Rows are points. The points of each table are mixes of a few directions, plus a little noise. Count the directions of each table, and those that both share. Where both have some left over, give the other angles between the two spaces (their principal angles), to ten degrees, smallest first.
In the rows, zero is written as 128.

First, 7 rows:
[[169 113 122]
 [151 126  71]
 [124 118 222]
 [ 66 155 101]
 [159 117 124]
 [102 128 208]
 [123 140  47]]
Second, 6 rows:
[[134 132 127]
 [ 85 102 135]
 [141 135 126]
 [ 83 100 135]
 [ 77  96 136]
 [249 202 109]]
Directions: first 2, second 1, shared 0; angles 50

First (6 x 6):
[[116  55 114 163 125  85]
 [116 127 146  56 104 144]
 [134 164 103 170  54 130]
 [128  98 132 139 172 114]
 [159 205 119 193 174 149]
 [116 119 155  46 139 145]]
Second, 7 rows:
[[ 47 249 138 189  70 222]
 [120 140 130 134 123 137]
 [148  98 125 113 143 105]
 [184  46 121  86 167  63]
 [130 124 128 126 130 125]
 [132 123 128 125 130 124]
 [136 117 127 122 133 118]]
Directions: first 3, second 1, shared 0; angles 40

First, 8 rows:
[[144  87 123 164  48  68  98  65]
 [121 137 124  67 225 121 135  65]
 [128 108 156 145 128 114 166  60]
 [120 144 129 104 170 133 124 131]
 [147 112  93 144  68 162 131 183]
 [133 112 130 157  70  81  90 105]
 [109 165 148 109 186 146 131 165]
 [122 160 124 133 130 201 150 249]]
Second (7 x 8):
[[113  43 158 183 178 135 133 108]
 [204 128 166 107 134  93 161 201]
 [150 115 148 128 131 124 135 144]
 [ 41 146  92 126 104  75 152  66]
 [124 154 134 106  84 146 108 107]
 [ 87 171  25 150 180 181  93 124]
 [176 141 173  96  84 142 116 146]]
Directions: first 4, second 4, shared 0; angles 30, 70, 70, 80

First (7 x 9):
[[ 92 103 125 131 122 121 145 119  97]
 [132 131 128 128 129 129 126 129 132]
 [178 162 133 125 137 138 105 141 171]
 [198 176 134 123 140 142  96 146 189]
 [ 11  48 117 136 108 105 181  98  27]
 [186 168 133 124 138 140 102 143 178]
 [100 108 125 130 123 123 141 120 103]]
Second, 9 rows:
[[121 132 128 129 142 139 115 114 197]
 [159 112 140  97  73 105 114 185  69]
 [147 119 143  95  99 131  78 159 239]
 [133 126 132 118 120 129 112 137 164]
 [118 133 120 145 143 126 155 113  69]
 [127 128 126 132 128 124 140 128  89]
 [148 118 138 104  94 119 106 163 138]
 [ 96 144 106 178 181 131 195  73   7]
 [102 142 118 153 174 148 139  81 179]]
Directions: first 1, second 2, shared 0; angles 50

First, 10 rows:
[[132 149 102 142  79 115  73  89  79 159 183 155]
 [129 161 100 139  83 125  81  93  71 141 193 158]
 [120 106 163 106 198 150 209 185 194  76  57  90]
 [128 153 109 133 100 128  99 107  89 133 173 148]
 [110 192 116 104 152 179 173 156  94  33 179 137]
 [139 117 114 149  80  96  65  85 104 193 148 146]
 [132  70 163 123 173 116 168 159 204 142  36  91]
 [137  58 164 129 164 105 156 151 207 163  31  91]
 [139  70 149 138 134  96 121 126 178 183  63 108]
 [114 206  99 115 117 169 134 128  60  57 217 156]]
Second:
[[109  71 140  46 172  77 168 191 126  83  56 104]
 [141 150 153 171 159 174 119  74 115 129 154 150]
 [116 139 105  96  97  89 180 189 152 106 120 105]
 [118 122 130 111 131 151 122 190 168  99  99 129]
 [104 108  81 102 115 126 158 134 127 135 133  52]
 [171 149 157 247  96 165  80  59 195 225 140 160]
 [126 172 100 157 127 153 175  55  85 132 201  90]
 [157  99 206 111 145  71  65 167 133 121  61 246]
 [110 139  83 110 108 144  85  94  52 124 191 117]]
Directions: first 2, second 6, shared 2

First:
[[ 81 144 108 121 124 126 141 135  99 149 124 132  86 114]
 [ 98 138 115 124 126 127 136 132 110 141 125 131 101 119]
 [149 121 137 131 130 129 122 125 141 119 130 126 147 134]
 [ 85 143 109 122 124 127 140 134 102 147 124 132  89 115]
 [ 86 142 110 122 125 127 140 134 103 146 125 132  90 116]
 [121 131 125 127 127 128 130 129 124 131 127 129 121 126]
 [155 119 140 132 130 129 121 124 144 116 130 125 152 136]
 [249  87 181 145 138 132  95 111 202  75 138 117 237 163]]
Second:
[[ 74 147 104 120 124 126 143 136  95 152 123 133  80 112]
 [ 69 148 103 119 123 126 145 136  92 154 123 133  75 111]
 [183 109 152 136 133 130 113 120 161 104 133 123 178 144]
 [185 109 153 136 133 130 112 120 162 103 133 123 179 144]
 [130 127 129 128 128 128 127 128 130 127 128 128 130 129]
 [134 126 131 129 129 128 126 127 132 125 129 127 134 130]
 [ 76 146 106 121 123 126 142 135  96 151 124 133  81 113]
 [152 120 139 131 130 129 121 125 143 118 130 126 150 135]
 [ 60 151  99 118 122 126 147 137  87 157 123 134  67 108]
 [215  98 166 141 136 131 104 116 182  90 135 120 207 154]]
Directions: first 1, second 1, shared 1

First:
[[140 138 139 112 162 144 170 146  78  92 162 156 115  94 121 132 136  92]
 [173 201 137  76 116  71  72  73 199 118   7 113  66 169 141  68 158 150]
 [105 155 165 130 146 147 180 144 178 101 158 133 142 140 115 164 126  88]
 [132 182 147 127 141 119 107 125 105  94 127 157 141  97 129 149 168 132]
 [129 123 138 133 158 137 142 139 157 102 194 121 136 153 103 112 150 101]
 [115  80  89 159  91 153  95 131  89 152 113 133 148 109 178 119  60 152]
 [122  27  61 163  74 112  64 116  91 226 119  84 145 144 130 110 109 209]
 [110 119 148 125 135 143 196 148 129 138 146 127 131 121 106 170 118 102]]
Second (10 x 18):
[[ 81 144 112 129 148  87 103 114 151 143 121 129 100 132 128 108 112 123]
 [188 172  44 107 149 126 142 179 159 188 177 122 149  40 128 164  98 165]
 [ 87 108 169 140 121 121 116  98 116 100 101 132 112 175 128 105 141 108]
 [137 104 165 134 109 153 138 120 104  99 116 129 138 155 128 128 147 119]
 [110  90 194 142 104 149 130 100  96  80  98 132 126 187 128 113 156 105]
 [ 97  93 191 143 109 138 124  95 101  83  95 132 119 189 128 107 153 103]
 [190 157  67 111 138 140 147 173 145 170 168 123 153  58 128 162 109 158]
 [120 136 117 127 135 117 122 128 136 136 130 128 122 123 128 125 122 130]
 [205 187  15 100 157 124 146 195 170 209 192 120 155  11 128 175  87 176]
 [ 66  88 206 149 110 125 111  78 101  73  81 134 105 212 128  92 155  93]]
Directions: first 6, second 2, shared 0; angles 60, 80

First, 11 rows:
[[123 135 132 132 123 130 116 130 125 123 123 130 131 124 128 124 117 127
  129 139]
 [136 103 116 132 127 143 119 110 116 122 168 118  97 154 186  94 141 141
   92 122]
 [133 144 136 125 144  95 169 153 152 165  90 129 156 109  52 194 143 108
  196  95]
 [124 138 137 146 120 125 104 136 123 135 125 124 123 128 136 128 116 120
  147 130]
 [129 134 133 137 129 119 127 137 131 142 122 124 129 127 118 143 129 120
  153 117]
 [130 134 131 128 134 116 142 138 137 142 114 128 138 121 100 153 134 120
  154 115]
 [130 118 119 111 134 134 146 118 130 117 133 133 131 128 126 121 136 137
  103 131]
 [129 125 134 164 115 132  83 130 112 142 155 112  95 149 183 108 122 123
  140 120]
 [130 128 130 135 128 125 124 131 128 136 130 124 123 131 131 132 130 125
  139 121]
 [123 124 119  98 131 141 145 114 129  96 122 143 144 117 117 112 124 142
   83 154]
 [120 124 120 101 126 148 133 111 124  88 126 143 140 119 130  99 117 145
   73 164]]
Second, 11 rows:
[[142 121 120 110 151 106 188 136 151 156 115 127 143 124  76 176 163 123
  158  88]
 [131 117 119 113 134 134 144 118 129 119 136 131 128 131 131 120 138 137
  104 129]
 [130 130 133 149 124 123 111 135 124 145 136 118 114 137 144 131 128 121
  150 115]
 [122 104 101  63 134 166 161  86 124  53 138 155 146 119 135  72 126 167
    7 182]
 [120 143 139 144 117 127 100 136 123 128 118 128 129 122 130 125 108 121
  143 141]
 [123 137 131 124 127 126 129 132 130 123 114 134 140 118 110 133 120 126
  132 137]
 [133 125 129 140 129 123 125 131 127 143 137 120 117 137 139 133 135 124
  143 112]
 [124 141 139 149 120 122 103 139 124 140 122 123 124 127 131 134 116 117
  156 127]
 [132 123 129 145 125 127 115 130 123 141 143 118 111 141 152 124 133 125
  138 115]
 [122 136 134 138 118 132 104 130 121 122 126 128 126 126 139 117 112 126
  129 141]
 [129 133 132 134 129 121 129 135 131 139 122 126 130 126 118 141 129 122
  147 120]]
Directions: first 3, second 3, shared 3

First (9 x 32):
[[141 129 141 114 111 125 128 105 157 122 107 139 133 178 112 128 114 124
  123  99  80 130 104 139 165 131 173 101 150 134  96 160]
 [160 145 152 120 105 108 106 102 157 143 108 119 142 140 120 133 138 152
   86 107 127 120 119 145 156 123 190 131 136 148 112 147]
 [137 129 149 126 116 111 123  93 158 127 128 119 128 135 127 132 139 114
  112 134 115 124 135 118 106 114 168 142 148 145 120 128]
 [155 141 153 121 111 108 106 103 153 143 108 120 139 141 126 137 136 149
   86 107 130 122 124 145 148 126 185 133 138 152 108 142]
 [106 157 102 170 103 133 160 154 112 157 144 138 142  57 115 103 160 139
  133 163 130 137 221  76 108  96 103 140 127 110 183  61]
 [166 138 140 115 151 115  68 162  91 159 106 106 141 102 158 156 131 206
   66  93 232 116  89 200 178 165 128 146  77 146 117 150]
 [ 85 104 116 149 164 158 142 170  85 136 120 157 119 128 174 140 116 114
  149 117 137 157 178 121  89 162  65 104 121 128 111  67]
 [108 128 111 134 115 149 158 142 128 124 119 157 130 153 112 114 112 115
  157 115  72 143 143 113 151 130 116  88 142 109 121 123]
 [ 94  76  85 102 175 143 162 122 111  42 210  94  75 118 107 109 106  38
  239 217 129 106  43  97  52 107  23 168 114  81 186 176]]
Second, 9 rows:
[[145  99 170  93 131 111 112  94 150 119 106 106 134 178 152 151 116 135
  105  87 130 130  79 158 127 161 195 124 141 158  69 174]
 [123 130 123 142 163 127  89 115 111 103 125 135  79 139 159 152 118  69
  136 156 100 141 145 110  50  83  72 147 149 164 134  92]
 [138 115 151 121 128 129 136 121 165 158 134 138 159 137 120 125 140 157
   97 104 186 103 122 169 176 193 174 117 105 112  97 129]
 [117 206  71 199  83 149 156 187 110 185 138 178 154  38  74  82 164 166
  122 162 123 126 249  86 187  80  76 114 110  81 214  39]
 [113 138  95 128 122 127 132 141  78  84 124 106  95 115 132 126 109  99
  179 156  53 160 116  76  76  51  75 141 155 139 170 148]
 [123 119 125 127 151 128 111 120 117 105 131 124  99 138 146 141 118  92
  142 145 115 134 120 119  81 108  95 140 138 145 130 122]
 [132 146 127 139 115 125 122 130 126 138 115 134 131 123 127 128 132 136
  116 123 110 136 151 119 133 110 135 124 137 137 132 115]
 [124  88 138 109 148 140 156 129 160 140 167 130 154 129 113 116 135 143
  130 125 218  89  90 174 171 217 141 124  83  83 109 146]
 [137 109 150  95 109 116 139 114 136 120 112 101 147 154 130 132 118 155
  124  93 118 134  79 141 151 148 189 120 136 134  97 187]]
Directions: first 5, second 4, shared 2; angles 40, 60

First, 8 rows:
[[115 109 147 112 130 132 133 114 120 123 143 143 108 123 134 113 152 133
  113 120 155 168 158 108 103 118  93 151  93 129 125 122]
 [152 121 136 135 138 150 124 123 117 137 144 120 160 149 104 130 112 106
  151 198  87  83 119 153 129  80 153  75 199 103 142 147]
 [136 125 127 137 127 111 130 131 146 106 112 137 122 118 137 142 135 147
  116 116 129 137 145 118 112 123 109 146 111 145 114 111]
 [123 134 126 123 130 138 130 126 124 153 139 115 138 127 124 121 124 119
  144 127 122 123 117 131 146 141 146 117 145 119 142 141]
 [130 139 119 140 120 140 128 132 100 145 116 135 130 160 115 121 116  89
  118 153 135  95 108 146 136 126 146 113 160 133 135 140]
 [131 136  95 120 129 115 113 135 122 138 130 106 133 142 128 135 122 109
  129 122 111 118 109 111 137 154 171  97 147 128 108 144]
 [110 124 137 116 124 121 120 131 137  89 130 134 108 106 139 125 124 164
  124 102 147 154 122 138 131 136 103 154  64 118 120 110]
 [127 136 135 141 125 116 146 131 158 132 110 134 126  99 143 136 138 158
  129  86 138 146 146 119 130 146 102 170 105 151 138 109]]
Second (10 x 32):
[[113 138 128 122 123 120 142 136 126 138 123 124 141 117 144 123 153 135
  143 140 115 131 152 172 137 122 133 118 124 144 100 151]
 [143 118 128 134 133 136 114 120 130 118 133 133 115 139 111 133 103 121
  113 116 141 125 104  84 119 134 123 138 132 112 156 105]
 [148 114 128 136 135 139 108 117 131 115 134 134 110 143 106 135  94 119
  107 112 146 125  95  68 116 136 122 141 134 106 166  97]
 [ 88 155 128 113 114 106 167 150 122 155 115 116 164  97 173 113 196 146
  170 160  92 135 193 249 152 111 141 101 117 171  51 192]
 [141 119 128 133 133 135 115 121 130 119 132 132 116 138 114 132 106 122
  115 118 140 126 107  89 120 133 124 137 132 114 153 108]
 [139 120 128 133 131 134 117 122 130 120 131 132 118 137 115 132 109 123
  116 119 138 126 110  94 121 133 125 136 131 116 149 110]
 [113 138 128 122 123 120 143 136 126 138 123 123 141 117 145 123 154 135
  144 140 114 131 152 173 138 122 133 118 124 144  99 152]
 [117 136 128 124 124 122 139 134 126 135 125 124 138 120 141 124 147 133
  140 137 118 130 146 162 135 123 131 121 125 140 106 146]
 [138 122 128 132 131 133 119 123 129 122 131 131 119 135 117 132 112 124
  118 120 137 126 112  99 123 132 125 134 131 118 146 113]
 [141 120 128 133 132 135 116 121 130 120 132 132 117 138 114 133 107 122
  115 118 139 126 108  90 120 133 124 137 131 115 152 108]]
Directions: first 6, second 1, shared 0; angles 80
